Each row is a point. The points of each table are mixes of a few directions, plus a little noise. Count the directions of each table, and those that both share. Where both have some left over, give the other angles between the two spaces (their principal angles), to ten degrees, smallest first.

First, 6 rows:
array([[ 0.73, -1.68,  0.49],
       [-1.10,  1.69, -1.74],
       [-0.11,  1.31,  1.09],
       [ 2.20, -2.79,  3.86],
       [-0.40, -0.66, -1.91],
       [-1.25,  2.15, -1.80]])
Second (7 x 3):
array([[ 4.66, -1.66,  2.19],
       [ 1.71, -1.05, -0.24],
       [-2.37,  1.15, -0.35],
       [-2.25, -0.11, -3.28],
       [-0.61,  1.13,  1.98],
       [ 0.01, -0.29, -0.68],
       [-1.16,  0.79,  0.38]])
Directions: first 2, second 2, shared 1; angles 40

First (7 x 6):
array([[-1.89,  0.81, -1.53, -2.41,  1.71,  1.23],
       [ 0.79,  1.65,  0.23, -2.44,  0.79,  2.04],
       [-1.73, -2.00, -1.53,  2.34, -1.09, -1.87],
       [ 4.17,  1.42,  1.58, -0.41, -2.53,  2.17],
       [-0.18, -0.98,  0.23,  1.56, -0.45, -1.29],
       [-3.63, -1.43, -1.68,  0.53,  1.70, -1.85],
       [ 2.52,  0.38,  2.78,  0.81, -0.28, -0.42]])
Second (7 x 6):
array([[-2.70, -1.42,  0.01, -0.77, -1.50, -0.30],
       [ 2.15,  1.11, -0.02,  0.62,  1.20,  0.24],
       [ 3.36,  1.77, -0.05,  0.97,  1.86,  0.40],
       [-1.79, -0.96,  0.03, -0.52, -0.98, -0.20],
       [-4.50, -2.36,  0.00, -1.28, -2.49, -0.55],
       [-1.70, -0.90,  0.01, -0.52, -0.94, -0.20],
       [ 5.18,  2.73, -0.05,  1.46,  2.89,  0.59]])
Directions: first 3, second 1, shared 0; angles 50

First:
array([[ 0.19, -0.78,  2.43, -1.87,  2.23,  2.13, -0.41,  0.45,  0.75],
       [-3.12,  0.32, -0.40, -2.37,  3.24, -1.81, -4.21, -0.51,  0.55],
       [ 3.22,  0.01, -0.53,  3.18, -4.35,  1.06,  4.64,  0.38, -0.90],
       [-0.13,  0.83, -2.53,  2.00, -2.49, -2.23,  0.45, -0.43, -0.82],
       [-0.82, -0.17,  0.70, -1.28,  1.67,  0.26, -1.33,  0.05,  0.43],
       [ 1.26,  0.33, -1.37,  2.27, -2.94, -0.53,  2.15, -0.11, -0.75],
       [ 0.46,  0.40, -1.31,  1.53, -1.99, -0.88,  1.06, -0.15, -0.57],
       [-2.18, -0.04,  0.51, -2.30,  3.11, -0.59, -3.23, -0.21,  0.67],
       [ 1.07, -0.89,  2.58, -1.28,  1.41,  2.69,  0.73,  0.59,  0.61]])
Second:
array([[ 1.64, -0.65,  1.64,  0.01, -0.19,  2.15,  1.83,  0.51,  0.21],
       [-2.95,  0.50, -1.14, -1.63,  2.34, -2.35, -3.82, -0.59,  0.30],
       [ 0.91, -0.58,  1.65, -0.63,  0.67,  1.80,  0.78,  0.44,  0.32],
       [ 0.27, -0.89,  2.68, -1.98,  2.47,  2.41, -0.38,  0.46,  0.82],
       [-0.53, -0.27,  0.92, -1.27,  1.58,  0.53, -1.03,  0.09,  0.44],
       [ 1.51,  0.41, -1.57,  2.65, -3.46, -0.57,  2.60, -0.06, -0.86],
       [ 0.96,  0.93, -3.09,  3.42, -4.36, -2.09,  2.22, -0.39, -1.17],
       [-3.45,  0.52, -1.00, -2.14,  3.05, -2.43, -4.51, -0.66,  0.45],
       [ 1.63, -0.04, -0.19,  1.58, -2.13,  0.63,  2.31,  0.20, -0.41]])
Directions: first 2, second 2, shared 2

First, 8 rows:
array([[ 1.44, -0.51,  2.57, -0.75,  0.66,  2.39,  0.75,  1.64,  2.50,
         2.34, -1.00, -0.75],
       [-1.40, -0.54, -3.37,  2.60,  1.68,  3.57, -1.17,  0.47,  0.04,
         3.44,  1.29, -0.42],
       [ 0.62, -0.07, -0.56, -0.81, -0.93, -2.17,  0.12, -0.77, -4.04,
        -4.84, -1.95,  0.38],
       [ 0.44, -0.85, -0.92,  0.48, -1.10, -1.83,  1.94, -1.96,  0.61,
        -0.61, -0.24,  0.62],
       [-1.40,  4.00,  0.67,  0.91,  0.40, -1.32, -1.24, -1.71, -2.84,
         0.62,  2.21,  2.41],
       [ 1.92,  0.48, -1.12, -2.68, -1.91, -1.60,  2.41, -2.91,  0.89,
        -1.64,  0.81, -0.11],
       [-1.43,  0.43,  1.75, -1.55,  0.88,  0.93, -3.19,  3.28,  1.83,
         0.67,  1.34, -1.52],
       [-0.21, -2.92,  0.98,  1.67,  0.28,  0.07,  0.40,  2.01,  1.04,
         0.02, -2.49, -0.53]])
Second:
array([[-1.28,  1.13, -0.96,  0.51, -1.66, -2.36, -0.88,  1.06,  0.88,
         1.23,  2.30,  0.78],
       [-0.55,  2.84, -0.10, -0.61, -2.12, -2.54, -0.61, -0.22, -0.40,
         0.10,  1.34, -0.47],
       [-0.27,  0.50,  0.31, -1.53,  1.04, -0.32, -0.69, -1.52, -1.30,
        -2.42,  0.79,  0.66],
       [-1.88, -3.89, -1.47,  0.82,  2.74,  0.56, -1.44,  1.08,  1.35,
        -0.49,  2.84,  3.85],
       [ 0.41,  2.07,  0.34, -0.31, -1.63, -1.02,  0.29, -0.24, -0.37,
         0.46, -0.47, -1.36],
       [ 0.76, -0.74,  0.75, -0.89,  1.64,  1.57,  0.35, -1.27, -1.05,
        -1.74, -1.23, -0.22],
       [ 2.75,  1.85,  1.88, -0.41, -1.19,  1.82,  2.28, -1.15, -1.28,
         0.46, -4.64, -4.04],
       [ 2.06, -0.62,  1.42, -0.56,  1.23,  2.85,  1.55, -1.25, -1.14,
        -0.94, -3.59, -1.99],
       [ 0.19, -2.33, -0.97,  3.51, -1.30,  1.22,  1.27,  3.49,  3.09,
         5.05, -1.25, -0.50],
       [-2.19, -0.84, -1.23, -0.59,  1.25, -1.77, -2.12, -0.04,  0.18,
        -1.65,  3.98,  3.29]])
Directions: first 6, second 3, shared 1; angles 30, 70

First:
array([[-1.12, -1.29, -0.90,  0.01, -3.51, -1.90,  0.04,  0.30,  3.97,
        -1.94,  2.90,  0.08, -1.71, -2.31, -0.19,  3.86,  1.20,  0.16],
       [-0.40, -0.68, -0.46, -0.16, -2.36, -1.70, -0.06,  0.46,  2.65,
        -1.05,  1.93,  0.41, -1.23, -1.37, -0.31,  2.82,  0.86, -0.27],
       [-1.89, -1.05, -0.64,  0.65, -0.84,  1.19,  0.28, -0.90,  1.03,
        -1.32,  0.75, -1.33, -0.26, -1.25,  0.58,  0.15, -0.13,  1.39],
       [-0.36,  1.83, -0.15, -0.61,  2.96,  0.26, -0.23, -1.70, -1.74,
         3.76, -1.87, -0.07,  1.22, -0.12, -0.16, -1.21, -0.03, -0.64],
       [ 1.70, -2.68,  1.00,  1.15, -3.03,  1.24,  0.55,  3.28,  0.13,
        -6.27,  1.26,  0.20, -0.94,  2.30,  0.49, -0.75, -0.77,  1.28],
       [-3.16,  0.02, -0.74,  0.70,  2.15,  2.80,  0.17, -3.01, -1.07,
         1.53, -1.28, -2.43,  1.32, -1.35,  0.90, -2.17, -0.68,  1.76],
       [-0.85,  0.66,  0.13,  0.33,  3.01,  2.59,  0.04, -1.54, -2.89,
         1.65, -2.28, -1.27,  1.66,  0.78,  0.61, -3.39, -1.04,  0.84],
       [ 0.74,  0.64, -0.04, -0.59, -0.47, -1.76, -0.29,  0.33,  0.89,
         0.97,  0.48,  0.96, -0.45, -0.35, -0.55,  1.68,  0.67, -1.08],
       [ 4.00,  0.11,  0.81, -1.09, -3.28, -4.44, -0.23,  3.71,  2.10,
        -1.45,  2.13,  3.39, -1.91,  1.11, -1.39,  3.76,  1.19, -2.51],
       [ 1.94,  2.85,  0.50, -1.34,  3.26, -1.22, -0.55, -0.47, -2.48,
         4.77, -2.23,  1.58,  1.19,  1.22, -0.86, -1.01,  0.05, -2.13],
       [-0.47, -0.33,  0.40,  0.87,  1.98,  3.27,  0.25, -0.55, -2.79,
        -0.59, -1.81, -1.31,  1.20,  1.42,  0.85, -3.60, -1.33,  1.48]])
Second, 10 rows:
array([[ 3.56, -1.71,  1.17, -3.98, -2.81, -1.34, -0.90, -0.15,  1.82,
        -1.02,  3.65,  1.36, -2.20, -1.37, -1.40,  1.07,  2.53,  1.43],
       [ 2.88, -1.46,  1.93, -3.63, -1.47,  0.67, -0.96, -0.99,  1.13,
        -1.40,  1.51,  2.31, -0.70, -0.93, -0.28,  1.50,  2.75,  1.68],
       [-1.86,  2.07,  0.13,  0.74,  2.14, -0.56,  0.04, -1.37, -4.21,
        -0.45, -3.92, -0.24, -0.94, -2.06, -0.44,  1.81, -1.77,  0.63],
       [-0.24, -0.04, -1.05, -1.00, -2.30, -0.57,  0.86,  1.42,  2.80,
        -0.26,  1.63, -1.18,  1.41,  3.58, -2.17, -1.41,  1.82,  0.50],
       [-1.70,  0.84,  0.47,  1.75,  0.84,  0.19,  0.63, -0.05,  0.05,
         1.51, -0.25,  0.75,  0.52, -0.16,  0.89,  0.28, -1.65, -0.32],
       [ 0.43, -0.48, -0.05,  1.67,  1.49,  0.84, -0.89,  0.73, -2.77,
        -4.67, -0.73,  0.01,  0.57, -1.71,  1.28,  0.36, -1.94,  0.64],
       [ 0.73, -0.93, -1.62,  2.73,  2.92,  1.16, -1.32,  0.26, -3.53,
        -2.26, -2.30, -2.09, -0.16, -1.90,  2.58, -1.34, -1.98, -2.04],
       [ 2.04, -1.44,  1.27, -3.39, -1.92,  1.48, -0.23, -0.66,  3.30,
         0.52,  1.42,  1.61,  0.90,  1.95, -0.38,  0.01,  3.88,  0.83],
       [-2.89,  1.88, -1.52,  1.83,  0.61, -1.27,  1.39, -0.17,  0.32,
         5.00, -1.49, -1.97, -0.28,  1.44, -0.64, -1.20, -1.10, -1.98],
       [-2.94,  1.28, -0.73,  3.27,  0.52, -0.61,  1.39,  0.97,  1.09,
         3.05,  0.49, -0.57,  0.87,  1.15,  0.58, -1.06, -2.54, -1.36]])
Directions: first 3, second 6, shared 0; angles 30, 40, 80

First:
array([[ 0.68, -0.19, -0.05,  0.16, -0.51, -0.53, -0.31, -0.39, -0.13,
         0.79, -1.96,  0.25, -0.68, -0.46,  0.11, -1.26, -0.86, -0.67,
         0.26, -0.88,  1.76,  1.41, -1.35,  1.61],
       [ 1.72, -0.42, -0.14,  0.42, -1.27, -1.35, -0.75, -0.92, -0.42,
         2.05, -4.98,  0.59, -1.74, -1.15,  0.25, -3.10, -2.22, -1.68,
         0.65, -2.19,  4.40,  3.65, -3.45,  4.08],
       [-1.56,  0.36,  0.11, -0.36,  1.13,  1.17,  0.63,  0.86,  0.33,
        -1.81,  4.38, -0.50,  1.51,  1.04, -0.25,  2.79,  1.95,  1.53,
        -0.58,  1.96, -3.85, -3.23,  3.04, -3.62],
       [-0.38,  0.09,  0.02, -0.07,  0.29,  0.28,  0.19,  0.17,  0.04,
        -0.45,  1.07, -0.13,  0.39,  0.28, -0.04,  0.68,  0.44,  0.36,
        -0.14,  0.46, -0.96, -0.76,  0.73, -0.86],
       [-2.12,  0.53,  0.13, -0.49,  1.57,  1.64,  0.89,  1.21,  0.53,
        -2.51,  6.12, -0.70,  2.13,  1.45, -0.34,  3.85,  2.73,  2.09,
        -0.80,  2.70, -5.40, -4.47,  4.25, -5.01],
       [-1.62,  0.38,  0.09, -0.38,  1.22,  1.29,  0.69,  0.92,  0.37,
        -1.96,  4.77, -0.57,  1.64,  1.11, -0.23,  3.03,  2.09,  1.63,
        -0.61,  2.12, -4.22, -3.51,  3.36, -3.92],
       [ 1.71, -0.44, -0.11,  0.42, -1.23, -1.32, -0.72, -0.93, -0.42,
         2.03, -4.91,  0.60, -1.67, -1.18,  0.27, -3.11, -2.18, -1.69,
         0.64, -2.15,  4.32,  3.57, -3.41,  4.00],
       [ 1.53, -0.37, -0.11,  0.40, -1.14, -1.16, -0.67, -0.85, -0.32,
         1.83, -4.43,  0.52, -1.53, -1.06,  0.27, -2.77, -1.96, -1.52,
         0.57, -1.97,  3.93,  3.23, -3.12,  3.65],
       [-0.38,  0.08,  0.00, -0.09,  0.29,  0.33,  0.19,  0.23,  0.11,
        -0.50,  1.22, -0.13,  0.42,  0.27, -0.05,  0.77,  0.55,  0.40,
        -0.16,  0.55, -1.07, -0.88,  0.86, -0.98],
       [ 0.66, -0.19, -0.07,  0.17, -0.51, -0.51, -0.29, -0.37, -0.14,
         0.80, -1.93,  0.23, -0.66, -0.47,  0.08, -1.22, -0.83, -0.68,
         0.23, -0.86,  1.74,  1.39, -1.34,  1.57],
       [-0.24,  0.04,  0.02, -0.06,  0.15,  0.15,  0.09,  0.12,  0.05,
        -0.26,  0.63, -0.07,  0.24,  0.15, -0.03,  0.41,  0.30,  0.21,
        -0.06,  0.30, -0.55, -0.43,  0.45, -0.52]])
Second:
array([[-0.68,  1.98, -0.14, -2.49, -2.18, -1.11, -2.21, -0.46,  2.57,
        -0.33,  2.23,  1.51,  0.14,  3.02,  0.83,  4.80,  0.07,  1.59,
         0.63, -0.19, -0.34, -1.89, -1.91, -0.71],
       [ 0.92, -0.82, -1.15, -0.45,  1.00,  2.33, -0.36,  0.36, -0.97,
        -2.13,  1.53,  2.29, -1.83,  0.20,  2.37,  0.82,  1.38,  0.49,
         0.70, -0.37, -0.61,  0.45, -0.16,  0.07],
       [-0.98, -0.43,  1.94,  0.92, -1.21, -2.49,  0.09, -0.70,  1.05,
         1.76,  0.15, -0.83,  2.29,  0.75, -2.69,  0.16, -0.28, -0.55,
         0.03,  0.59, -0.02, -2.09,  0.96, -0.65],
       [ 0.45, -0.25, -0.20,  2.55,  1.98,  1.21,  2.34,  0.28, -1.65,
        -1.03, -3.44,  1.14, -2.14, -1.00, -0.75, -3.31,  0.16, -1.49,
        -0.08,  0.04,  1.62,  2.15,  0.63,  1.80],
       [-0.35, -2.76,  2.07,  3.16, -0.83, -2.96,  1.93, -0.88, -0.67,
         2.23,  0.21,  0.73,  0.75,  0.85, -5.48, -2.81, -0.38, -1.21,
        -0.12,  1.34,  0.87, -1.36,  2.81,  0.70],
       [-0.32,  1.51,  0.07,  0.80,  0.76,  0.39,  0.79,  0.08,  0.22,
        -0.65, -2.90,  0.19, -0.70, -0.16,  0.13, -0.59, -0.12, -0.78,
         0.02, -0.23,  1.12,  0.92, -0.69,  0.81],
       [ 0.87,  0.24, -1.40, -2.49,  2.68,  5.34, -2.22,  1.15, -0.82,
        -3.59,  1.40, -0.91,  0.81, -2.72,  7.98,  2.55,  2.75,  0.53,
         0.96, -1.68, -2.98,  0.12, -1.21, -2.35],
       [ 0.11,  0.58, -1.22, -1.99, -2.21, -2.70, -0.36,  0.20,  0.27,
         3.74,  0.81, -4.12,  0.64, -0.92, -2.40, -1.62, -3.59,  1.39,
        -2.14,  0.49,  0.34,  1.68, -0.46,  0.31]])
Directions: first 1, second 5, shared 0; angles 40
